Each row of a before or after table is a point. One or more steps were done to the points. Then noise was added and the rows were shuffled. The steps act on columns, c1 being the first. Name the steps. A step turns or swaps two columns, mirrors them in a line or flattens them onto one, adds a multiple of one to another, or multiplies or shifts one. Angles are multiples of 10 degrees, from the lower column toward the higher: turns from -170 to 170, lines from 10 to 170 but not 90. Use the fewest steps. Two steps may share a column if one is a turn and the other turns, adds or multiplies; they go together, in the order done. Otherwise the lowest column goes first.

Before, 8 rows:
[[ 0.0  2.6  4.7]
 [-5.8 -3.9  2.6]
 [-9.7 -1.5  4.1]
 [-1.2  6.3 -1.0]
 [ 2.7  8.6  0.8]
 [ 2.7  3.8  1.9]
 [-0.8 -0.5 -8.3]
 [ 2.9  4.2 -1.0]]
After (8 x 3):
[[ -0.9  -1.0  -2.7]
 [-10.4  -0.9   1.8]
 [ -8.8  -4.2   1.0]
 [  8.3   8.3  -0.1]
 [  4.6   3.3   0.9]
 [  2.0   2.8   2.1]
 [  5.6   5.1  -0.5]
 [  3.7   6.3  -0.6]]
Steps: add 0.7 times c2 to c1; multiply c3 by 0.4

Before, 10 rows:
[[ -3.3   0.6   3.3   2.1]
 [ -8.1   1.8  -1.8   3.5]
 [ -0.1  -2.3  -1.7   6.3]
 [  6.5   2.4  -2.3   2.7]
 [ -5.7   1.2  -1.4   0.4]
 [  7.2   2.3   0.1   0.5]
 [ -5.2  -0.1  -3.2  -0.9]
 [ -5.2   1.6   0.4   1.1]
 [  4.0  -4.6  -1.1 -12.0]
 [  8.5  -1.2  -3.7  -1.6]]
After:
[[  1.1  -6.7  -2.2   0.1]
 [  2.5   7.1  -0.6   1.1]
 [  0.4  -3.0   3.8   1.9]
 [ -0.9   8.2  -3.3  -1.1]
 [  2.5  -5.1   0.7   1.3]
 [  1.8  -8.2  -1.4   3.9]
 [  2.7   6.0  -2.6   3.2]
 [ -5.2   3.4  -1.3 -12.4]
 [ -2.5  -0.9  -1.2   6.6]
 [  0.4  -5.2  -2.8  -0.7]]
Steps: swap c1 and c2

Before:
[[ -1.3  -5.1   4.0   8.7  -4.1   4.8   2.5   2.1]
 [ -1.3   1.4   0.0   4.7  -1.7  -3.9  -1.4  -4.9]
 [  4.9   0.9   4.1  -3.6  -0.7   4.9  -1.3   0.3]
 [ -0.3   3.5  -0.6   3.9  -5.4  -1.7   2.8   4.6]
 [  0.3   1.0  -5.2   3.6  -1.8   1.0   6.5  -8.5]
 [ -2.2  -1.7   1.0   0.2   1.3   1.0   4.3   3.6]
 [ -1.3  -0.1   5.2 -11.5  -7.8   4.3  -9.9   0.8]
 [  3.2  -3.6   0.6  -6.4  -5.4   0.4  -6.4   3.7]]
After (8 x 8):
[[  0.2   1.0  -8.6   6.4  -1.8   1.1   3.6  -4.9]
 [  3.1  -3.6   2.7  -6.3  -5.4   0.4  -6.6   3.1]
 [ -1.1  -5.2   4.4   2.6  -4.1   4.8   8.8  -0.1]
 [ -1.4  -0.2   4.8  -9.8  -7.6   4.3 -11.3  -1.8]
 [ -1.3   1.3  -2.5  -1.2  -1.9  -3.8   4.6  -4.2]
 [ -2.2  -1.7   2.5   4.2   1.3   1.0   0.2   2.7]
 [  5.2   0.8   3.7  -1.3  -0.7   4.8  -3.8  -1.7]
 [ -0.1   3.5   2.0   2.9  -5.4  -1.7   3.9   4.3]]
Steps: turn c3 and c8 by -30 degrees; swap c4 and c7

Before (13 x 11):
[[ 5.6 -0.7  4.8  1.8  0.1 -3.4  3.0  4.6 -4.2 -0.6 -5.9]
 [ 3.3  4.0  4.1  4.0  1.2  3.4  4.1 -4.8  4.0 -5.6 -5.8]
 [-7.7  0.9  0.9  6.8  2.4 -5.9 -2.4 -0.2  1.2  0.2  1.7]
 [-0.5  3.3  2.6 -3.4  4.3 -0.4  1.0  2.1  4.0  0.5  3.1]
 [ 4.0  8.6  2.5 -1.3 -1.2 -0.3 -1.6 -3.0  0.2 -3.8  4.7]
 [-0.8  2.8  0.7  2.3  0.2  3.5  2.7  4.2 -7.4 -4.6 -2.8]
 [-4.8  6.6 -5.4 -4.7  0.8 -3.6 -2.6  0.4  0.3 -9.4  3.2]
 [-6.8 -0.7 -5.2  1.1 -4.3 -5.7  6.3 -2.0  0.5  4.1 -3.5]
 [ 4.4 -3.6  6.7  4.4 -4.5  4.3  3.7  2.7  4.7  5.3 -4.9]
 [-2.0  7.5  7.9 -3.9 -3.7  1.6  2.1 -8.5  6.6  5.5 -9.5]
 [-8.5  3.6 -4.8  0.5 -2.4 -0.7 -8.1  6.4  3.4 -4.4 -5.6]
 [-4.8 -3.6  6.6 -3.3  0.1 -2.2 -3.8  2.5  0.8 -5.8  3.3]
 [-4.6 -5.0 -2.8 -0.9  3.5 -0.2 -5.8 -3.0  1.2 -1.9  0.6]]
After:
[[ 8.1  3.4  3.5  3.3 -2.5 -1.0 -7.6  6.5  3.4  7.5  0.5]
 [ 1.1  0.7  4.4 -5.2  2.4 -5.9  2.5  0.0  1.2  5.7  5.1]
 [ 3.7 -0.9 -1.6 -5.1  0.2 -3.3  4.4  4.7 -4.3 -5.4 -5.1]
 [ 5.7 -0.9  4.1  3.3 -4.2 -5.8  7.2 -1.7  0.6  1.3  6.4]
 [-1.4  6.6 -0.3  7.2  0.9 -3.7 -5.7  0.3  0.3 10.4 -3.4]
 [-2.4  3.2 -4.3  0.2  4.1 -0.3 -1.5  2.2  4.0  0.8  1.5]
 [ 1.0 -4.9  0.9  2.7  3.6 -0.2 -6.4 -3.0  1.3  4.5  1.4]
 [ 9.8  7.6 -8.1 -3.6 -3.8  1.6 -0.7 -8.6  6.4 -4.6  3.3]
 [ 3.1  2.8  1.4 -2.1  0.3  3.6  4.2  4.1 -7.1  2.8 -3.7]
 [-1.6 -3.8 -6.9 -3.0  0.0 -2.2 -6.0  2.5  0.8  8.0 -0.8]
 [ 3.1 -3.6 -1.0 -8.0 -4.6  3.9  6.7  2.7  4.7 -8.0  0.4]
 [-5.7  8.3 -2.7 -0.9 -1.1 -0.3 -2.5 -2.9  0.2  0.9 -4.4]
 [ 4.2  4.2  0.4 -5.7  1.2  3.1  7.0 -4.8  3.9 -0.3 -7.5]]
Steps: turn c1 and c11 by 110 degrees; turn c10 and c11 by 130 degrees; add 0.7 times c4 to c7; turn c3 and c4 by -130 degrees

Before (14 x 14):
[[ 9.6 -4.1  0.7 -5.2 -0.8  4.4  0.4  4.5 -3.8 -1.1 -0.8 -0.2 -1.9  9.7]
 [-3.6 -1.1 -3.4  5.7  4.6  0.8  4.1  8.1 -1.5 -4.8  8.3 -2.4  8.1 -2.0]
 [-2.8 -2.9 -2.3  0.9 -1.9 -2.1  2.6  1.2 -4.4  0.7 -1.4  0.3 -1.0  4.3]
 [ 6.6 -6.5 -5.2 -3.1 -2.8  1.1  4.1  4.1 -7.8 -3.7  4.4  0.6  1.0 -3.2]
 [ 3.5 -3.0  5.9  0.1 -0.4 12.2 -4.1  0.9  0.5  4.0 -6.7 -2.4  4.2 -0.3]
 [-3.9  1.9  3.1 -8.0  2.8  3.0  2.9  5.2 -3.3 -6.8 -1.4  2.4 -2.4 -6.9]
 [ 4.0  2.4 -0.7 -1.5  7.5  0.5  4.2  4.6 -8.5  0.9  3.0  2.1 -6.2  4.8]
 [-5.1  1.5  9.8 -1.5 -3.1  6.5  4.7 -2.0  2.8 -4.5  0.4  0.1  1.4 -6.5]
 [-0.8 -1.0  5.8 -0.7  9.7 -5.3  1.7  4.1  1.9  1.9  3.8  2.3  8.4 -0.6]
 [ 4.1 -2.8  1.5  1.3  3.7 -1.8 -0.9  2.6 -0.2 -3.0 -3.6  2.1 -2.5 -0.9]
 [-1.3 -1.3 -3.4 -1.8 -6.6 -2.2  2.2 -3.9 -3.6 -4.3  5.2 -9.9  0.8  0.2]
 [ 3.8  3.1  0.4 -5.7 -3.3  3.9  1.4 -6.0  4.1 -0.8 -2.4  0.0  2.6  1.9]
 [-2.3  6.0  1.6 -1.7 -0.6  4.5 -9.9 -3.0  5.6 -1.3  8.6  8.4  0.8  1.2]
 [-3.6 -5.3  2.6  0.1  0.4  9.1  1.5 -4.0 -1.7 -5.1 -0.3 -3.1  4.8 -1.6]]
After (14 x 14):
[[  6.8  -1.4 -11.0  -2.9  -2.8   0.6  -6.5   3.4   5.3  -3.5   5.1   1.7
    0.7  -2.6]
 [ -4.6   8.1   0.7  -7.6   3.4   2.5  -4.3   5.4   2.2  -7.5  -1.1   2.4
   -3.0  -7.3]
 [  3.4   9.6   4.8  -5.5  -3.1   4.2  -0.5  -6.4  -4.2  -0.4  -3.2  -0.4
    2.0   1.5]
 [  0.3   4.4   7.8  -0.5   8.5  -5.4  -0.2   4.7  -2.3   1.1   3.0   1.4
    8.5   1.3]
 [  3.5   8.0  -7.3  -1.5   8.7   0.5  -7.3   4.5   5.8   1.1   3.5   0.9
   -6.3   6.5]
 [ -4.8   7.1  13.9  -1.6  -2.8   6.4  -3.6  -1.0  -4.5  -4.6   0.5   0.4
    1.3  -7.3]
 [  9.6   2.2  -3.0  -4.3   0.1   4.3  -0.5   4.4   2.4  -1.7  -1.1  -0.7
   -2.9   8.9]
 [ -2.4  11.9   4.3  -1.3  -1.3   4.6  10.8  -2.9  -2.9  -1.3   9.5   8.9
   -0.5   3.6]
 [  4.1   3.5   1.2   0.7   4.1  -2.2   1.3   2.6   0.2  -2.5  -4.1   2.2
   -4.1  -2.7]
 [  3.5   3.3   5.2  -0.8  -0.3  12.6   3.6   0.2   0.8   4.1  -6.5  -2.3
    2.8  -2.7]
 [ -4.0   0.1   3.1  -0.3   0.9   8.8  -0.9  -3.4   1.6  -4.1   0.5  -2.9
    3.4  -1.3]
 [ -1.5   5.0  -5.2  -1.9  -6.5  -2.2  -4.0  -4.9   2.8  -3.1   5.4  -9.3
    0.4   1.1]
 [ -2.5   3.5  -5.4   1.0  -1.7  -2.0  -4.5   2.1   2.8   1.4  -2.2  -0.2
   -1.7   3.0]
 [ -2.6   4.4  -2.4   5.8   3.7   0.6  -4.2   8.8   0.4  -5.0   7.7  -1.4
    6.7   0.7]]
Steps: shift c2 by 6.0; turn c7 and c9 by -160 degrees; add -1 times c9 to c3; add 0.3 times c11 to c14; shift c13 by -1.0
